Rows are points. The window is the flat piece filled in between its corners: a triangle in 3 columns, a solid with four corners in 4, and so on. A path goes straight from each point to the next, and from the last back to the first. List the points from which the path goes on through the window.
(in the rows, 128 means zero)

Window (3 x 3)
150,171,167
125,161,146
132,92,109
Path:
(1): 153,124,116
(2): 160,206,155
(3): 126,163,192
(4): 138,136,169
(5): 152,181,121
(6): 151,131,110
(7): 128,100,152
(8): 101,92,145
Through the window after points: 4, 8

Window (6 x 6)
142,112,153,85,79,132
182,179,128,194,149,111
87,42,116,132,93,140
128,126,106,150,172,112
153,184,94,156,121,111
151,101,119,101,94,172
Path:
(1): 125,167,116,152,125,128
(2): 101,96,124,114,93,144
(3): 153,77,119,110,90,119
(4): 163,104,70,171,101,89
(5): 119,166,135,152,148,119
(6): 112,105,128,121,108,168
(7): 170,72,96,115,98,116
(8): 172,143,106,144,122,99
(9): 141,167,132,180,135,149
(10): 93,82,125,130,105,157
(11): 118,61,111,130,97,128
(12): 179,153,77,143,115,97
(13): 104,182,142,159,135,144
(14): 126,130,132,109,106,189
(15): 178,77,100,112,92,119
(16): 171,125,84,147,105,104
Through the window after points: 6, 8, 10, 12, 14, 16

Window (9 x 9)
85,136,122,186,128,175,71,114,132
174,148,140,163,78,80,118,85,93
179,173,159,212,170,98,145,72,103
129,128,168,121,119,135,154,109,155
115,179,145,116,160,122,74,79,129
163,164,126,53,121,156,107,150,175
104,121,112,156,89,166,181,85,135
162,142,142,115,145,106,78,105,67
118,161,141,145,161,73,171,104,124
Path:
(1): 128,173,150,150,141,114,154,111,109
(2): 133,186,162,156,108,151,189,122,101
(3): 135,114,127,153,128,122,127,74,145
(4): 152,120,109,120,181,114,95,70,139
(5): 148,182,163,138,130,113,116,125,121
(6): 116,171,139,148,146,124,140,113,119
(7): 131,101,130,149,135,71,118,88,153
(8): 142,136,129,150,150,88,141,83,133
Through the window after points: 2, 6, 8

Window (12 x 12)
112,156,83,122,150,106,101,187,171,157,176,119
62,156,164,73,156,79,189,130,143,95,140,176
123,167,119,133,107,97,98,154,115,119,117,121
146,155,142,59,183,131,188,137,92,68,115,193
158,143,173,134,88,143,118,173,117,124,144,161
135,112,131,130,70,148,93,95,121,111,126,178
159,157,85,112,98,121,143,75,133,195,147,138
88,203,140,106,137,162,83,128,78,139,131,139
143,149,123,107,126,107,97,131,197,167,137,113
119,145,117,65,137,101,67,232,113,135,170,82
138,161,115,136,134,106,55,111,108,160,180,101
106,163,167,150,38,153,129,110,152,60,158,120
Path:
(1): 151,196,117,55,69,107,95,143,131,127,136,169
(2): 126,111,112,167,157,136,157,91,119,159,144,119
(3): 91,115,151,110,163,131,163,140,98,119,122,114
(4): 140,189,128,76,132,119,117,144,128,106,144,177
(5): 148,202,99,62,91,114,129,145,131,110,175,182
(6): 107,102,183,150,137,140,126,127,134,132,119,114
(7): 105,138,130,138,138,122,123,156,107,139,132,95
(8): 132,176,119,97,102,106,96,141,135,125,142,146
(9): 167,184,102,94,82,64,93,137,134,121,158,170
(10): 121,136,129,126,138,153,105,152,131,137,139,111
(11): 123,94,138,136,110,168,97,119,115,130,114,129
(12): 132,177,133,114,61,111,111,109,138,95,159,178
(13): 140,201,128,87,82,94,59,125,144,125,178,142
(14): 96,108,130,151,136,136,126,164,139,165,130,103
(15): 111,135,109,118,143,125,111,140,128,140,144,114
(16): 124,171,122,89,108,102,95,140,146,128,153,135
Through the window after points: 1, 3, 7, 11

Window (14 x 14)
98,153,195,111,88,143,167,190,119,145,75,142,97,151
75,106,98,120,95,76,99,143,117,139,190,166,128,140
109,135,169,148,145,91,142,177,151,165,137,112,136,172
142,184,152,187,154,167,156,136,90,138,107,93,140,168
131,48,145,114,40,138,135,141,120,171,124,147,131,120
141,196,123,134,129,150,133,163,128,170,64,117,146,242
125,171,88,101,107,169,124,105,208,135,133,150,154,119
119,94,135,92,148,154,67,65,136,144,86,139,123,173
141,133,117,142,113,110,139,137,104,133,99,135,190,109
124,95,140,169,170,150,78,147,126,142,126,204,90,104
129,38,104,133,143,132,101,106,91,182,78,101,79,98
126,158,128,110,182,167,70,120,120,200,142,98,144,101
159,196,111,171,179,122,194,115,83,173,133,170,167,149
176,156,106,57,93,134,95,117,179,128,163,130,136,109
Path:
(1): 135,153,108,154,79,86,116,112,114,179,136,164,103,127
(2): 110,106,135,109,162,160,140,157,120,134,135,131,176,151
(3): 108,67,91,141,167,148,157,173,109,113,149,136,162,123
(4): 151,162,167,117,59,124,86,94,140,201,83,140,111,128
(5): 117,101,138,133,107,121,103,110,133,171,117,136,107,110
(6): 146,85,112,82,140,173,131,135,101,116,118,142,161,140
(7): 131,121,135,129,139,135,149,149,111,143,121,137,150,132
(8): 124,176,130,167,81,127,93,139,130,183,97,135,83,115
(9): 138,152,135,132,104,129,117,120,123,157,115,131,129,135
(10): 101,119,108,93,188,168,164,163,138,154,118,116,171,153
(11): 141,125,93,102,166,182,141,126,105,155,151,117,153,147
(12): 120,147,138,155,105,98,107,132,148,151,106,151,139,140
(13): 135,156,150,149,117,119,108,117,121,167,112,140,129,150
(14): 119,93,114,98,123,175,156,172,148,115,142,170,162,117
(15): 113,119,99,68,135,146,117,156,98,120,184,143,179,155
(16): 112,153,148,216,108,94,121,106,143,176,89,134,78,134
Through the window after points: 1, 3, 15

Window (14 x 14)
115,117,129,65,82,114,117,96,90,164,130,87,181,87
136,97,94,150,116,146,170,148,70,95,95,118,85,58
151,122,179,163,74,90,179,120,145,134,122,184,158,122
99,97,146,119,95,160,162,76,151,124,123,103,188,151
143,133,137,89,168,137,146,126,103,89,82,124,94,175
134,138,128,137,103,74,151,100,165,140,116,181,184,76
156,122,123,96,79,136,112,36,116,98,108,108,80,112
92,143,134,158,141,157,154,112,161,203,134,72,148,143
157,139,114,106,137,133,134,106,143,138,188,148,133,147
92,123,134,155,130,103,125,53,74,137,144,144,136,111
102,99,185,78,118,140,107,117,173,141,193,96,73,113
111,53,134,93,140,152,147,178,134,152,125,139,53,161
88,152,107,176,106,138,111,155,158,129,115,77,117,152
218,91,114,150,149,97,92,174,177,134,118,132,131,126
Path:
(1): 135,98,97,125,126,101,210,136,125,118,150,78,115,101
(2): 126,88,80,135,98,81,206,104,116,125,138,101,108,139
(3): 130,101,145,114,132,146,120,136,135,140,119,136,102,132
(4): 143,106,154,146,96,143,126,101,117,124,129,168,130,109
(5): 123,147,131,103,115,44,184,105,169,144,123,75,123,148
(6): 149,58,141,128,142,63,171,73,150,158,215,87,173,133
(7): 119,142,132,104,99,147,112,138,118,114,86,144,107,115
(8): 158,150,152,119,83,204,117,123,148,141,90,138,184,123
(9): 122,87,118,125,140,83,165,127,136,125,140,105,97,127
(10): 132,95,137,111,90,59,188,119,152,112,89,92,156,133
(11): 143,133,134,121,136,164,99,89,114,145,148,179,105,102
(12): 130,130,125,132,112,138,128,114,137,137,124,158,140,93
(13): 142,91,145,115,126,52,156,133,163,123,136,81,119,139
(14): 128,121,78,125,129,108,183,122,162,130,160,65,81,112
(15): 150,116,174,115,107,155,88,127,120,133,80,162,166,140
(16): 131,147,149,130,107,157,77,81,120,133,123,155,136,114
Through the window after points: 2, 4, 12

Window (14 x 14)
119,104,182,162,160,185,163,116,99,188,130,175,119,154
150,184,156,97,138,219,72,109,108,135,153,116,170,143
81,111,121,156,183,147,176,83,53,148,138,133,94,146
141,127,96,187,152,159,165,102,94,158,107,155,129,124
122,167,90,105,117,66,132,176,129,82,187,121,122,132
139,153,130,121,122,68,141,139,152,107,154,52,141,113
112,146,90,120,166,77,89,152,164,129,149,93,130,140
133,162,138,127,153,101,129,112,162,76,121,124,174,168
148,129,109,63,128,66,88,136,96,122,160,113,166,121
52,136,130,162,137,125,154,119,73,165,110,154,133,107
144,130,157,124,103,214,65,137,64,140,117,110,163,196
131,145,116,120,90,93,66,104,131,114,198,106,159,150
114,162,124,125,127,158,170,92,109,184,107,141,125,184
115,106,138,116,125,205,133,94,138,129,99,141,117,138
Path:
(1): 96,121,116,97,126,145,121,142,134,108,210,116,197,136
(2): 97,135,103,93,115,174,108,180,144,126,115,120,248,126
(3): 158,157,143,145,144,91,100,79,106,146,165,115,53,171
(4): 161,151,182,126,124,116,102,112,153,120,86,132,95,140
(5): 93,138,95,139,141,160,158,117,105,147,160,114,158,154
(6): 122,136,113,155,126,157,135,121,129,123,160,112,187,165
(7): 125,151,141,94,149,80,102,135,57,161,106,145,59,111
(8): 131,138,124,125,158,108,127,123,107,134,126,141,104,144
(9): 82,133,96,137,149,131,105,136,152,142,172,71,177,139
(10): 119,127,96,104,83,131,147,146,120,116,192,107,193,139
(11): 136,169,136,126,175,97,88,109,100,126,96,114,86,143
(12): 117,149,145,168,139,135,124,114,95,156,137,138,98,132
(13): 129,126,99,122,152,143,144,122,130,144,123,129,159,154
(14): 151,115,89,120,123,136,118,128,108,146,187,107,180,138
(15): 100,173,161,139,120,91,95,94,123,108,111,145,96,146
(16): 139,151,143,148,158,114,117,96,109,158,58,121,58,154
Through the window after points: 8, 12, 14
